Each wall is flat, endless, passes through zero and stands at right angles to its row. A trip goes straight from one point to another. Which walls does it cross, in order?

Walls:
(1): 0.258, -0.081, 0.048
(2): 0.371, 0.066, 0.193
(3): 0.255, -0.167, 0.213
Trips:
0.302, 0.075, 0.141 to -0.303, 0.059, -0.283 -> 3, 1, 2
0.187, 0.013, 0.196 to 0.222, 0.087, 0.124 -> none
-0.193, -0.242, 0.020 to 0.141, 0.081, 0.157 -> 3, 1, 2
0.170, 0.187, -0.156 to 0.182, -0.219, 0.250 -> 3
-0.142, -0.040, -0.176 to -0.179, 0.030, 0.040 -> none
-0.219, -0.040, -0.002 to -0.068, 0.276, -0.185 -> none
0.007, -0.027, 0.119 to 0.274, 0.126, 0.341 -> none

Walls:
(1): 0.044, -0.207, -0.203, -0.027, 0.015, -0.159, 0.146, 0.296, 0.027, 0.126, 0.230
(2): 0.051, 0.147, -0.169, 0.060, -0.226, -0.220, 0.011, 0.066, 0.208, -0.146, 0.131
(3): 0.360, 0.203, 0.458, -0.107, -0.193, 0.344, -0.011, 0.110, -0.014, -0.176, -0.028
(4): 0.164, 0.052, -0.042, -0.082, -0.159, 0.104, 0.275, -0.079, 0.148, -0.055, 0.084
(5): 0.127, 0.162, -0.020, -0.128, -0.290, 0.176, 0.035, 0.419, -0.220, -0.107, 0.111
Trips:
0.144, 0.121, 0.035, 0.122, 0.162, 0.134, 0.112, -0.286, 0.070, 0.077, 0.044 to -0.031, -0.036, 0.375, 0.227, -0.209, -0.232, -0.303, 0.453, -0.035, 0.043, -0.165 -> 4, 5, 2, 1
-0.195, 0.116, 0.096, 0.006, 0.129, -0.169, -0.009, 0.001, 0.155, -0.047, 0.231 to 0.302, 0.037, -0.140, 0.075, 0.492, -0.062, -0.266, 0.199, -0.354, -0.121, 0.091 -> 2, 5
-0.128, 0.494, -0.002, -0.009, 0.303, -0.006, 0.050, 0.042, 0.082, 0.171, 0.220 to -0.107, -0.247, -0.024, -0.164, 0.048, -0.089, 0.125, -0.195, -0.119, -0.038, -0.183 -> 2
0.052, 0.073, -0.117, -0.030, -0.152, -0.026, -0.221, -0.352, 0.242, -0.376, 0.059 to -0.001, -0.112, -0.151, 0.089, 0.117, 0.069, -0.066, 0.085, 0.170, -0.082, -0.108 -> 3, 4, 1
-0.152, 0.535, 0.232, 0.146, 0.214, 0.116, -0.201, -0.041, -0.113, 0.471, 0.295 to 0.374, -0.266, -0.099, 0.056, 0.065, 0.135, 0.111, -0.049, -0.176, 0.057, -0.068 -> 5, 1, 4
-0.254, -0.070, -0.435, -0.115, 0.284, -0.278, 0.541, 0.109, -0.178, 0.255, 0.000 to -0.064, -0.213, -0.263, -0.183, -0.030, -0.017, -0.046, 0.118, -0.153, -0.005, 0.140 -> 4, 5, 2
-0.082, -0.132, 0.200, 0.052, -0.227, 0.073, -0.027, -0.427, 0.221, 0.252, -0.041 to -0.255, -0.011, 0.144, 0.018, -0.174, -0.036, -0.136, -0.001, 0.133, -0.164, 0.017 -> 2, 4

Walls:
(1): -0.243, 0.024, -0.171, -0.154, 0.072, -0.008, -0.240, -0.022, 0.135, -0.137, 0.119, 0.078, -0.140, 0.106, 0.136, -0.120, 0.185, -0.120, 0.156, -0.291, 0.189, -0.137, -0.125, 0.173
(2): 0.002, -0.055, 0.026, 0.178, 0.145, 0.231, -0.130, 0.098, 0.041, -0.115, 0.166, 0.308, 0.035, 0.093, -0.008, -0.009, 0.453, 0.155, 0.072, 0.004, -0.147, 0.069, -0.168, -0.043
(3): -0.108, 0.157, 0.011, -0.118, 0.011, -0.341, 0.133, 0.166, 0.070, -0.170, 0.066, -0.112, 0.273, 0.168, 0.055, -0.110, -0.009, 0.049, -0.095, -0.120, -0.015, -0.107, 0.086, 0.107
(4): 0.185, 0.015, -0.076, -0.167, 0.146, -0.144, -0.001, 0.072, 0.076, -0.011, -0.105, -0.177, -0.297, -0.177, -0.024, -0.370, 0.161, -0.021, -0.056, -0.089, 0.122, 0.018, -0.145, 0.181
(5): -0.439, -0.043, 0.207, -0.004, -0.342, 0.240, -0.210, 0.148, -0.235, -0.197, -0.143, -0.141, -0.170, -0.382, -0.082, -0.129, 0.055, -0.083, 0.195, -0.411, 0.045, -0.111, -0.097, -0.125
(6): -0.087, -0.080, 0.153, -0.021, 0.439, 0.168, 0.094, -0.313, 0.096, -0.074, 0.145, -0.023, -0.087, 0.180, -0.017, 0.028, -0.115, 0.033, -0.014, -0.354, -0.120, -0.431, 0.147, -0.189
Trips:
0.361, 0.092, -0.040, -0.038, 0.019, 0.039, 0.139, 0.074, 0.083, 0.104, 0.275, 0.015, -0.132, 0.139, -0.096, 0.115, 0.073, -0.033, 0.070, -0.054, -0.008, 0.312, -0.513, 0.297 to -0.037, 0.076, -0.007, -0.184, -0.033, -0.013, -0.001, 0.167, -0.181, 0.338, 0.125, 0.189, 0.125, -0.165, -0.078, 0.158, -0.158, 0.127, 0.003, -0.285, 0.196, 0.083, -0.057, 0.160 -> 2, 5, 4, 3
-0.175, -0.266, -0.379, -0.163, 0.394, -0.011, -0.250, -0.103, 0.137, 0.224, 0.030, -0.048, -0.169, 0.352, -0.192, -0.054, 0.334, -0.005, -0.050, -0.077, 0.000, -0.073, 0.012, 0.189 to 0.157, -0.165, 0.294, 0.251, -0.109, 0.373, -0.135, -0.052, -0.296, 0.088, -0.006, -0.017, -0.451, -0.216, 0.032, 0.130, 0.207, 0.175, 0.350, 0.221, -0.160, -0.205, -0.312, 0.165 -> 5, 6, 1
-0.048, -0.193, 0.153, 0.131, -0.212, -0.136, -0.034, 0.202, 0.057, -0.078, -0.136, -0.208, 0.047, 0.073, -0.146, -0.168, 0.106, -0.174, -0.103, 0.163, 0.166, 0.339, 0.182, 0.111 to 0.103, 0.043, -0.151, -0.034, 0.112, -0.132, 0.127, -0.052, 0.096, -0.115, -0.055, -0.114, -0.088, 0.254, 0.266, -0.031, 0.041, 0.205, -0.364, -0.465, -0.199, -0.163, 0.406, -0.033 -> 5, 6, 1
-0.313, -0.249, -0.011, -0.021, -0.042, -0.376, 0.291, -0.012, -0.318, 0.158, 0.070, 0.000, -0.085, 0.040, 0.268, -0.064, 0.157, 0.053, 0.147, 0.120, -0.241, 0.212, 0.080, -0.135 to -0.001, 0.116, -0.011, 0.166, 0.142, -0.045, -0.009, -0.043, 0.230, -0.006, 0.048, 0.120, 0.349, -0.008, -0.058, -0.354, -0.029, 0.242, -0.045, -0.025, 0.380, 0.157, 0.017, 0.311 -> 2, 4, 1
0.068, -0.163, 0.110, 0.013, 0.087, 0.095, 0.045, -0.105, -0.432, 0.126, 0.288, -0.137, 0.117, 0.255, -0.050, -0.071, 0.166, 0.246, -0.121, -0.041, 0.356, 0.112, 0.366, -0.034 to 0.080, -0.193, -0.264, -0.227, -0.094, 0.041, -0.010, -0.078, 0.105, -0.067, -0.009, -0.014, 0.142, 0.029, -0.251, 0.258, 0.100, -0.199, 0.239, -0.020, -0.146, 0.129, 0.515, -0.036 -> 2, 3
0.189, 0.011, -0.074, -0.135, -0.281, -0.160, -0.291, 0.243, -0.136, -0.366, -0.281, 0.172, -0.206, -0.006, 0.030, 0.198, 0.229, -0.176, 0.105, 0.074, 0.096, 0.414, 0.367, -0.457 to -0.192, 0.108, -0.140, -0.089, -0.068, -0.198, -0.200, -0.414, 0.116, 0.274, 0.027, -0.270, -0.218, 0.001, -0.105, 0.088, 0.433, 0.233, 0.074, 0.129, 0.091, 0.164, 0.223, -0.041 -> 4, 1, 5, 2
0.021, -0.058, -0.158, 0.106, 0.160, 0.128, 0.340, 0.142, -0.010, -0.181, -0.079, -0.402, -0.065, -0.055, 0.202, 0.098, -0.176, -0.017, 0.256, 0.078, 0.033, -0.058, -0.258, -0.027 to -0.116, -0.059, -0.050, 0.295, 0.159, -0.244, -0.042, -0.009, 0.225, -0.449, -0.029, -0.040, 0.093, -0.069, -0.172, 0.277, -0.279, -0.163, -0.187, -0.033, 0.124, 0.196, -0.150, -0.158 -> 3, 4, 5

Walls:
(1): -0.147, -0.043, 0.008, -0.129, -0.035, 0.094, -0.120, -0.061, 0.201, 0.006, -0.143, -0.004, 0.051, 0.158, 0.252, -0.088, -0.032, 0.120, 0.079, 0.171, 0.080, 0.109, -0.032, 0.355, 0.125, 0.034, 0.439, -0.219, -0.034, -0.375, -0.362, 0.001, 0.407, 0.069, -0.237, -0.005, -0.068, 0.216, 0.226, -0.046, -0.093, 0.005, -0.043, 0.015, -0.234, -0.183, -0.189, -0.236
(2): 0.207, 0.116, 0.241, -0.221, 0.202, 0.362, -0.031, 0.109, 0.089, -0.007, -0.163, 0.075, 0.214, -0.056, 0.057, 0.420, -0.145, -0.160, 0.063, 0.005, -0.143, -0.128, -0.073, 0.275, -0.230, 0.071, 0.104, -0.233, -0.182, -0.032, 0.172, 0.154, -0.124, -0.014, -0.013, 0.194, 0.172, -0.210, -0.062, 0.054, 0.182, -0.087, -0.183, 0.013, -0.093, 0.280, 0.002, -0.221
(3): -0.174, -0.050, 0.252, 0.055, -0.035, 0.035, 0.147, -0.466, 0.323, 0.291, -0.123, -0.160, -0.313, 0.027, 0.076, -0.066, -0.225, 0.066, 0.084, 0.036, -0.003, -0.198, 0.305, 0.212, -0.026, 0.225, -0.123, -0.232, -0.153, -0.217, 0.055, -0.239, 0.046, 0.191, -0.032, -0.039, 0.118, -0.138, 0.357, -0.414, -0.207, -0.340, -0.175, -0.004, 0.269, -0.414, -0.126, 0.294
(4): -0.172, -0.214, 0.243, -0.238, -0.030, -0.098, 0.188, -0.288, -0.342, -0.135, -0.081, 0.049, -0.178, 0.177, 0.030, 0.060, -0.059, 0.230, 0.130, 0.058, -0.193, -0.078, -0.201, -0.055, 0.237, -0.320, 0.057, 0.209, -0.022, 0.315, 0.110, -0.196, 0.010, -0.063, 0.070, -0.193, -0.043, 0.090, 0.008, -0.140, -0.499, 0.035, 0.014, 0.099, 0.006, 0.180, 0.202, 0.099
(5): 0.394, 0.125, -0.286, 0.366, -0.034, -0.283, -0.176, -0.096, 0.264, 0.128, -0.035, 0.432, 0.241, 0.077, -0.149, -0.161, -0.014, 0.275, -0.109, 0.192, -0.005, -0.103, -0.009, 0.041, -0.187, 0.002, 0.010, 0.082, 0.039, 0.057, -0.261, 0.086, 0.272, 0.405, 0.008, -0.023, 0.056, 0.363, 0.046, 0.386, -0.025, -0.120, -0.086, 0.127, 0.130, 0.145, 0.177, 0.078
Trips:
-0.122, 0.169, -0.158, -0.049, -0.013, -0.221, -0.249, -0.121, -0.079, -0.014, 0.025, -0.093, 0.062, 0.060, -0.131, 0.223, -0.010, 0.304, -0.016, 0.072, 0.010, -0.026, -0.146, 0.221, -0.496, 0.118, -0.033, 0.049, 0.156, 0.151, 0.317, -0.124, 0.118, -0.042, 0.055, -0.032, 0.017, -0.142, 0.001, -0.209, -0.273, -0.135, -0.138, -0.012, 0.054, -0.252, 0.255, 0.065 to 0.240, -0.089, 0.168, -0.154, 0.224, 0.095, -0.310, 0.233, 0.110, -0.132, 0.003, -0.210, -0.164, 0.115, -0.220, 0.284, 0.039, 0.082, -0.213, 0.290, 0.032, -0.169, 0.042, -0.053, 0.063, -0.198, 0.099, 0.230, -0.047, 0.094, -0.053, 0.120, 0.352, -0.055, -0.187, 0.056, 0.179, 0.170, 0.146, 0.305, -0.017, -0.144, 0.005, -0.150, 0.172, -0.040, -0.120, -0.510 -> 2, 1, 3, 4
0.284, -0.068, -0.168, -0.245, -0.132, 0.002, -0.176, 0.121, 0.216, 0.027, -0.191, 0.221, -0.146, -0.090, -0.051, -0.072, 0.191, 0.010, -0.351, 0.106, 0.246, -0.178, -0.054, 0.044, 0.119, -0.036, -0.073, 0.345, -0.140, 0.091, -0.214, -0.125, -0.011, -0.219, -0.157, 0.114, 0.132, -0.041, 0.192, 0.015, -0.151, 0.373, 0.186, 0.106, 0.358, 0.178, 0.311, -0.146 to 0.090, 0.181, 0.208, 0.234, -0.139, 0.072, -0.355, -0.042, -0.050, -0.182, 0.335, -0.048, -0.148, 0.034, 0.084, -0.086, -0.013, 0.004, -0.165, -0.045, 0.055, -0.231, 0.032, -0.174, -0.230, 0.063, 0.240, 0.235, -0.114, 0.043, 0.107, 0.148, 0.057, -0.082, 0.048, 0.079, -0.183, -0.329, 0.259, 0.190, 0.059, -0.046, 0.199, 0.225, -0.036, 0.405, -0.092, 0.174 -> 4, 2
-0.038, -0.362, 0.041, -0.407, 0.028, 0.102, 0.224, -0.313, 0.157, 0.180, 0.087, -0.008, -0.300, 0.108, 0.012, -0.148, -0.428, -0.021, 0.029, -0.055, 0.197, 0.154, 0.059, -0.209, 0.032, 0.111, -0.265, -0.167, 0.073, 0.054, 0.295, -0.178, 0.099, 0.040, 0.366, -0.102, -0.015, 0.150, 0.257, -0.536, 0.019, 0.299, -0.016, -0.044, 0.173, 0.133, -0.378, -0.140 to 0.037, -0.009, 0.031, -0.215, -0.052, 0.065, 0.159, -0.134, 0.291, 0.136, -0.470, 0.143, 0.261, 0.135, 0.043, 0.146, -0.053, 0.203, 0.065, 0.198, 0.028, -0.343, -0.143, -0.191, 0.067, -0.109, -0.141, -0.230, 0.291, -0.070, -0.370, -0.026, 0.037, 0.007, 0.097, -0.110, -0.197, 0.005, -0.158, -0.069, 0.009, 0.064, 0.164, 0.024, 0.000, 0.030, 0.020, -0.010 -> 1, 5, 2
-0.040, -0.215, 0.276, 0.008, 0.008, 0.029, 0.107, -0.042, -0.012, -0.140, -0.054, -0.074, 0.035, 0.126, 0.164, 0.054, 0.037, 0.131, 0.127, 0.266, 0.102, 0.147, 0.094, -0.011, 0.211, -0.001, -0.024, -0.043, -0.115, -0.317, -0.343, 0.047, -0.036, 0.164, -0.176, 0.034, 0.021, -0.358, 0.030, 0.161, -0.067, -0.188, 0.022, 0.111, -0.127, 0.058, -0.104, -0.095 to -0.200, -0.222, -0.300, -0.089, -0.104, -0.178, -0.100, 0.061, -0.184, 0.219, -0.053, -0.136, -0.125, 0.342, -0.042, -0.060, -0.069, 0.261, -0.241, 0.252, -0.062, -0.015, 0.200, 0.243, 0.032, 0.065, -0.128, -0.457, -0.334, -0.127, -0.113, -0.073, 0.152, 0.085, 0.056, -0.253, 0.023, -0.198, -0.211, -0.342, -0.104, 0.224, 0.158, -0.253, -0.016, 0.255, 0.036, 0.052 -> 2
-0.101, -0.019, 0.124, 0.200, -0.075, -0.197, 0.292, 0.095, -0.072, 0.008, -0.267, -0.121, 0.004, 0.085, -0.352, 0.150, -0.145, 0.238, 0.060, -0.047, 0.034, 0.243, 0.290, -0.216, 0.103, 0.265, -0.103, 0.215, -0.043, -0.385, 0.054, 0.054, -0.041, 0.172, -0.003, 0.248, -0.154, 0.115, -0.394, 0.339, 0.015, 0.174, -0.108, 0.198, -0.139, -0.045, 0.211, 0.282 to 0.046, 0.104, -0.133, 0.083, -0.057, 0.144, -0.160, -0.268, -0.045, -0.034, 0.252, -0.041, -0.239, -0.018, -0.101, 0.029, -0.141, -0.147, 0.111, 0.178, 0.063, 0.345, -0.488, -0.013, -0.024, -0.128, -0.044, 0.287, -0.074, -0.056, 0.178, -0.305, 0.043, -0.282, 0.255, -0.285, -0.021, -0.095, -0.144, 0.093, -0.033, 0.159, -0.325, 0.271, -0.083, -0.237, 0.053, 0.059 -> 4, 5
0.038, -0.188, 0.234, -0.123, -0.076, 0.103, -0.152, 0.250, 0.051, -0.088, 0.266, -0.237, 0.158, -0.136, -0.248, -0.258, -0.210, 0.022, -0.304, 0.001, 0.286, 0.204, -0.048, 0.034, 0.096, 0.270, -0.048, -0.054, -0.027, 0.148, -0.156, -0.019, -0.005, -0.056, 0.051, -0.246, -0.040, 0.367, -0.098, 0.033, 0.192, 0.424, 0.197, 0.350, -0.236, -0.012, -0.074, -0.040 to 0.166, 0.111, 0.156, 0.127, 0.174, 0.375, 0.101, 0.176, -0.118, -0.045, -0.124, 0.055, -0.006, -0.361, 0.060, 0.492, -0.201, -0.112, -0.023, -0.211, 0.196, 0.146, -0.298, 0.023, 0.056, 0.509, -0.166, -0.165, 0.073, 0.012, -0.143, -0.216, -0.130, -0.198, 0.121, 0.011, -0.075, 0.037, -0.369, 0.002, -0.260, 0.072, 0.100, -0.156, -0.266, -0.117, 0.021, -0.187 -> 2, 1
0.053, -0.215, 0.156, -0.158, 0.076, 0.183, 0.040, -0.200, -0.277, 0.215, -0.220, 0.142, -0.234, 0.148, 0.015, -0.483, -0.352, 0.055, 0.203, -0.204, -0.007, -0.231, 0.020, -0.002, -0.090, 0.051, 0.223, -0.230, 0.156, 0.065, 0.125, 0.174, -0.098, -0.052, 0.135, 0.036, 0.072, -0.128, -0.290, -0.057, -0.136, -0.064, 0.098, 0.503, -0.182, 0.123, 0.046, -0.075 to -0.047, -0.241, -0.249, 0.083, 0.234, 0.104, 0.194, -0.179, -0.216, -0.208, 0.062, 0.027, -0.072, 0.307, 0.388, -0.291, 0.113, 0.060, -0.051, -0.085, -0.194, 0.010, -0.026, -0.263, 0.059, -0.247, 0.225, -0.217, 0.060, 0.070, 0.296, -0.055, -0.210, -0.001, 0.041, -0.109, 0.128, -0.090, -0.143, 0.063, -0.046, -0.105, -0.052, 0.037, 0.192, -0.080, 0.245, 0.088 -> 2, 3
0.064, -0.156, -0.015, -0.289, -0.073, 0.314, 0.180, -0.219, -0.186, -0.052, -0.078, -0.036, 0.026, 0.079, -0.070, -0.100, -0.262, 0.481, 0.147, 0.143, 0.299, 0.030, 0.014, 0.265, 0.080, -0.073, -0.371, 0.072, -0.084, -0.055, -0.132, 0.118, -0.131, 0.265, -0.047, 0.182, 0.164, 0.541, 0.138, 0.294, -0.046, -0.012, 0.027, -0.021, 0.240, 0.179, 0.170, 0.253 to -0.165, -0.127, -0.003, 0.205, -0.081, 0.208, 0.028, -0.213, -0.020, 0.002, -0.096, -0.027, 0.025, 0.302, 0.185, -0.228, -0.129, 0.119, 0.002, -0.208, 0.084, 0.217, 0.065, 0.297, -0.228, -0.209, -0.101, -0.301, 0.071, -0.021, 0.115, 0.156, -0.057, -0.024, 0.058, 0.027, 0.127, 0.213, -0.063, 0.158, 0.167, 0.091, -0.056, 0.050, -0.076, -0.241, 0.010, -0.216 -> 2, 4
